Each row of a before or after table is a point. One or more steps were done to the points. Then noise was added and the rows were shuffled. The steps act on columns, c1 being the first. Write out the steps. A step turns or swaps two columns, mirrors them in a line or flattens them onto one, adds a multiple of one to another, or multiplies or shifts one. Angles are multiples of 10 degrees, from the lower column toward the higher: turns from -170 to 170, lines from 10 to 170 but not 90. Use the fewest steps. Two steps may share a column if one is a turn and the other turns, adds or multiplies; they go together, in the order done. Otherwise the lowest column goes first.
In the rows, zero is written as 128.

Before:
[[ 62 108 108]
 [168  50 167]
 [112 166  69]
 [153  63 195]
 [ 78 119 152]
 [109 114 119]
 [196  65 114]
 [144 154 121]]
After, 8 rows:
[[114  70 167]
 [154 195  64]
 [ 78 152 118]
 [169 165  49]
 [145 124 154]
 [197 116  65]
 [ 60 107 107]
 [108 119 115]]
Steps: swap c2 and c3

Before (13 x 6):
[[141 112 128 106 145 134]
 [148  93 129 138 127 150]
 [137 142 121 249 155 144]
 [135  91 129 104 159 141]
 [138  95 199 133 150 129]
 [125 243 138 118 145 175]
 [127 101 194 131 148 142]
 [149  96 120 107  99 131]
 [160 105 124 158 158 171]
 [185 111 157 110 156 149]
 [137 189 124 111 135 132]
 [126 177 128 129 136 180]
 [141 109 148 102 154 142]]
After, 13 rows:
[[127 177 126 129 169  96]
 [194  94 102 135 117 109]
 [130 188 138 112 128 119]
 [186 102  93 132 129 103]
 [181 111 164 110 132  94]
 [127 142 139 249 129  97]
 [139  93 145 137 148 119]
 [132  97 150 108 146 150]
 [133  91 132 103 123  94]
 [141 104 157 157 150  81]
 [135 112 139 106 125 111]
 [151 109 128 101 128  99]
 [136 242 120 117 161  90]]
Steps: mirror c1 and c3 in the line at 30 degrees; turn c5 and c6 by -120 degrees

Before (9 x 11):
[[ 99 125 108 133 100 144  93 127 102  73 129]
 [ 95 164 125 147 168  79 154 144 108 140 174]
 [102  95  84 121 118 133 106 155 170  76  85]
 [ 99 114 103  95 125 178  96 174 156 120 106]
 [102 132 180 104 150  91  94 163 173 151 177]
 [ 67 167 148 149 197 103 150 100 153 139 171]
 [112 149 129 154 151  91 139  81  95 154 138]
 [101 163 142 137 134 104 190  93 115 121 148]
 [160 164 101 183  99 111 138  79  96 132 200]]
After (9 x 11):
[[ 81  63  87 121  56 131 109 163 118  78  85]
 [ 78 134 180 104  88  90  94 108 120 151 177]
 [ 92  98 104  95  66 177  96 249 109 120 105]
 [154 171 128 154  91  92 142  25 104 151 139]
 [167 199 100 183  41 110 137  53 146 132 200]
 [136 200 126 147 107  79 153  71  88 141 174]
 [143 123 109 134  40 143  91 151  93  73 128]
 [ 85 208 147 150 136 101 149  63  81 142 171]
 [130 196 142 134  75 106 187  56  99 121 147]]
Steps: turn c1 and c9 by 70 degrees; multiply c2 by 2; shift c5 by -60; add 1.5 times c6 to c8

Before, 8 rows:
[[127 119 124  73 174 114 152 128 115  76 137  84 115 121 102 112 131 126]
 [119 140 106  93 183 107 146 173  80 120 131 103 193  83 155 110 128 139]
 [154 163 116 101 173 121 114 174 177 120 139  91 103  81 111 116  93 183]
 [119 117 122 157 174 114 107 173 185 135 151  81 102  93 103 143 109 180]
 [136 129 144 150 171  99 185 152 183  77  98 173 122 117 118 143 105  99]
 [152 120  95 159  28  96 103 168 186 153 150 249 103 131 152 155 105 121]
 [122 153 103 161 158 110 200 166  82 132 112 108 101  84 102 111 101 170]
 [201 120 103 174 171  85 100  47 156 132 143  87 166 123 122 170 155 179]]
After (8 x 18):
[[114 155 133 161  87 110  81 166 198 133 147 108 179 161 167 113 105 125]
 [132 117 111  73  87 115 115 127 150  77 127  87 131 126 156 114 133 114]
 [134 118 111 157  87 112 185 175 106 136 154  81 187 151 167 143 139 132]
 [160 120 206 159 200  97 186 169 104 153 151 250 134 135 106 155 118 103]
 [192 123 127 172  79  84 157  49  98 132  85  88 153 131 135 171 112 185]
 [123 141 120  92  70 106  78 172 147 118 134 103 106 181 118 110 137 187]
 [116 127  93 150 100 102 181 152 186  77 133 172 106 134 139 145  91 108]
 [156 163 116 102  87 120 177 173 113 119 154  91 186 166 160 119 102 136]]
Steps: turn c1 and c11 by -40 degrees; turn c11 and c17 by 60 degrees; turn c3 and c5 by 150 degrees; swap c7 and c9; mirror c13 and c18 in the line at 60 degrees; turn c14 and c15 by -160 degrees

Before (8 x 24):
[[141 121  97 161 111 158 191 216 129  95  82 107  88 164  35 146 110 184
  116 117 199 170  82 156]
 [207 169 126  90 195 122  82   7 141 103 130 113 114 150 174  55  70  86
  161  43  79 111  61  88]
 [160 181 183 164 114 119  54  77 153 115  83 169 116  88 197 104 115 213
  143 122  97  95  66 159]
 [164 188 187 159 117 106 107 125 134 103 110 109 106 198 105 135 129  61
  152 151 122 172 181 177]
 [138 170 122 109  66 156 138 150 115 114  53 148  69 128 172 129 165  38
  146 111 194 181  40 127]
 [123 212  80 157 106  75 143 124 128 178 111 139 120  81 112 107 147 115
  214 105  86 112 134 194]
 [161 169 105 117 173 138 186 117 171 119 138 136 122 110 125 188  80 152
  169 113 174 175 144  48]
 [ 32 129 165 120 203 137 145 115  78 107 173  85 130  21 122  88  66  95
   61 135  96 114 134  98]]
After:
[[141 171 138 138 191 174 110 197 128  96  83 107  89 164  35 145 110 182
  150 118 199 171  82 157]
 [ 33  83 111 138 146 125 204 156  78 106 174  83 131  21 121  88  64  95
   45 135  96 115 132  98]
 [138 134 168 163 137 126  67 149 116 113  53 146  70 129 171 130 166  38
  179 111 194 181  41 129]
 [161 123 174 142 185 123 173  57 172 120 138 136 123 112 124 187  80 152
  192 114 176 175 144  47]
 [122 133 226  69 143 126 108 147 127 180 111 141 121  82 112 106 147 115
  192 105  87 113 135 194]
 [165  51 150  94 108 145 117 117 133 101 110 109 107 198 106 136 130  60
  147 151 122 173 180 176]
 [207 108 165 143  81  93 196  80 142 102 130 113 113 150 176  55  71  85
  137  44  79 110  62  87]
 [160  67 147 103  53 154 114 101 152 116  83 170 116  89 198 105 115 213
  126 122  98  95  65 159]]
Steps: turn c2 and c3 by 120 degrees; add -0.3 times c11 to c2; mirror c4 and c6 in the line at 60 degrees; swap c5 and c7; add -1 times c16 to c8; add 0.5 times c21 to c19

Before, 12 rows:
[[ 99 159 111 113 148 143 114 121 151 125 154 182 133 130 120 119 130 138
  106 141 125 113 136 125 128 130 131 135 124 142  98 142 154 148 115 140
  123 154 117 121 102 114 129 121 129 134 123 126 122 108  92 117 115 140
  143 138 149 120 131 149 143 129 130  89]
 [138 132 122 185 136 111 107 150 127 120 157 116 118 105 128 107 140 134
  123 149 141 127 132 142 146 126 121 129 121 139 125 133 149 153 146 127
  114 119 119 157 105 121 148 133 132 143 108 114 122 109 126 123 125 146
  155 131 133 118 129 129  76 161 131  98]
 [141 142 126 155 148 123 144 131 158 192 127 116 130 139 127 133 132 135
  126 136 137 121 141 133 130 127 110 116 115 117 131 129 148 145 146 128
  182 123 136 105 123 139 132 142 130 154 117 130 136 135 131 152 104 128
   97 141 124 119 129 166 122 140 138 100]
 [151 121 122 138 144 146 121 144 140 125 124 118 137 133 141 101 173 133
  119 107 140 123 143 154 132  49 122 135  90 129 127 140  93 114 142 125
  118 127 123 132 109 121 147 138 138 133 180 149 117 169 118 126 110 106
   92 140 157 124 121 193 129 164 131  93]
 [105 126 128 111 145 156 116 152 127 124 120 116 128 106 117 101 152 114
  124 143 129 126 133 140 134 137 128 145 122 115 130 136 133 151 123 137
  142 135 136 114 108 141 144 132 134 134 118 128 130 111 124 115 115 160
  135 134 156 127  85 140 155 137 124 104]
 [150 156 111 112 136 104 124 145 138 135 130 133 143 135 111 135 140 132
  131 112 147 120 139 126 127 132 128 122 121 127 100  94 156  68 149 131
  120 120 133 111 103 140 111 133 114 160 122 122 139 129 122 120 116 162
  103 132  88 115 115 134 138 161 137 143]
 [105 124 204 151 136 125 109 127 144 124 123 114 115 121 112 115 121 126
  124 124 142 118 129 136 140 138 123 147 125 103 137 101 100 130 148 133
  113 143 119 109 123 135 109 130 139 126 107 129 134 113  78 120 106 113
  133 129 136 126 115 142 151  82 128  99]
 [148 158 127 115 127 144 124 139 141 129 155 120 129 126 133 130 133 100
  131 144  89 118  94 121 143 137 122 113 112 141 131 124 156 153 148 132
  111 135 157 142 106 112 151 122  95 126 115 115 151 118 124 121 105 127
  103 132 158 156 129 133 134 164 116 116]
 [146 119 121 126 106 133 110 136 132 148 137 113 128 134 137 133 154 114
  101 147 146 135 131 120 137 139 130 120 121  78 127  75 148 138 146 134
  148 142 204 115 104 119 126 123 132 152 143 113 110 105 111 114 113 110
  142 107 130 138 108 132 117 129 115  87]
 [131 114 113 121 145 158 111 150 249 181 126 119 126 140 131 117 116 104
  123 142 105 145 132 126 108 104 118 103 131 132 135 115 116 146 141 165
  116 145 137 119 156 109 149 140 139 113 126 114 119 101 107 121 116 181
   84 125 122 115 124 154 146 159 148  90]
 [137 123 120 173 146 117 121 134 151 122 137 124 161 139 135 123 116 111
  122 104 111 162 145 123 145 137 129 115  84 141 124 135 150 130  43 128
  132 121 122 189 105 112 137 127 133 155 129 166 116 107 110 114 155 115
   87 141  34 145 123 140 134 111 113 142]
 [130 128 135 119 129 147 223 148 129 119 127 120 160  88 115 109 123 122
  122 151 101 120 131 137 142 129 132 114  90 142  52 123 151 151  96 167
  118 126 110 119 143 154 148 122 127 116 112 136 122 102 121 136 104 158
  122 135 157 124 132 135 136 137 137  86]]
After (12 x 64):
[[134 125 204 152 135 124 108 128 145 127 123 115 115 121 110 115 122 126
  123 123 143 116 129 134 141 138 120 145  84 102 120 100 100 131 147 133
  113 143 120 108 123 135 108 127 139 125 108 129 135 114  77 121 106 113
  134 129 105 126 114 141 152 146 128  99]
 [130 120 121 124 108 133 109 135 132 147 135 114 129 135 137 133 154 115
   99 149 145 135 132 119 139 138 129 120 131  77 128  74 149 138 147 133
  148 141 204 115 103 116 126 123 132 152 143 113 111 105 109 114 114 108
  142 108 147 139 108 132 115 134 114  87]
 [134 132 120 183 135 112 108 150 125 122 158 116 119 104 127 107 139 133
  125 149 140 126 129 141 144 126 120 128 162 140 132 132 148 154 145 125
  115 119 120 157 104 122 146 133 133 141 107 113 123 107 127 123 125 147
  156 132 139 118 129 126  76 124 132  99]
 [ 88 157 110 111 138 104 124 146 138 135 131 133 143 136 112 134 140 132
  131 111 145 120 139 124 125 133 131 119 161 127 158  93 156  66 147 131
  120 120 134 111 104 140 109 133 115 161 122 121 140 129 120 120 115 160
  102 135 151 115 115 135 139 123 136 143]
 [ 35 123 120 173 148 117 122 135 150 123 135 122 160 141 135 121 115 111
  121 103 112 161 146 124 144 137 128 116 126 142 134 136 151 129  44 127
  131 122 121 189 105 112 138 126 134 156 130 166 116 107 108 116 154 115
   87 141 135 145 121 139 135 176 112 141]
 [157 126 129 113 148 156 118 150 127 124 116 115 128 107 115 101 151 114
  124 144 130 126 133 139 134 136 126 145 140 115 127 136 133 151 123 135
  141 135 134 117 108 140 146 132 134 135 118 127 132 110 125 115 115 160
  136 133 105 127  85 139 155 133 124 104]
 [157 121 121 138 144 145 121 145 140 124 122 119 136 133 140 101 175 133
  120 106 139 123 141 153 133  46 121 135 175 129 128 139  92 116 141 123
  120 127 125 131 109 123 146 139 139 132 181 149 117 171 119 126 110 108
   94 141 150 124 122 194 128 151 130  94]
 [158 160 128 115 126 146 122 139 140 131 155 121 128 127 132 129 132 100
  130 143  89 117  94 121 143 138 121 115 167 142 126 124 157 152 148 132
  112 136 157 143 108 111 151 123  94 126 115 115 152 117 126 122 105 127
  103 132 149 157 129 134 135 132 115 116]
 [123 141 125 156 148 124 144 132 157 193 129 115 131 139 126 134 131 134
  127 137 136 121 140 133 130 125 111 116 143 119 126 129 148 145 147 127
  183 125 137 105 123 141 131 141 130 153 117 131 138 133 132 152 104 128
   96 141 140 119 129 166 123 136 139 100]
 [157 128 135 119 130 148 223 147 130 119 128 119 160  88 116 108 125 124
  122 152 100 120 130 137 142 128 132 114 149 143 203 123 153 152  96 166
  118 126 111 116 142 152 149 122 128 117 114 136 123 101 122 136 104 157
  121 135 132 124 132 135 135 161 136  86]
 [123 114 112 122 145 157 111 151 248 182 126 119 126 140 131 116 115 104
  124 143 104 147 134 126 107 103 117 103 156 132 121 114 114 146 141 167
  117 144 136 119 156 109 149 139 139 113 126 115 117 104 107 119 117 180
   83 124 131 115 126 154 147 113 149  89]
 [150 158 110 114 149 145 113 121 151 127 153 182 135 128 120 119 131 138
  107 141 124 112 135 125 129 129 131 135 130 143 158 143 152 149 115 141
  122 152 116 120 102 113 130 119 129 134 122 125 121 107  92 116 114 140
  142 138  99 121 131 149 142 132 131  88]]
Steps: swap c1 and c57; turn c29 and c62 by -110 degrees; multiply c31 by -1
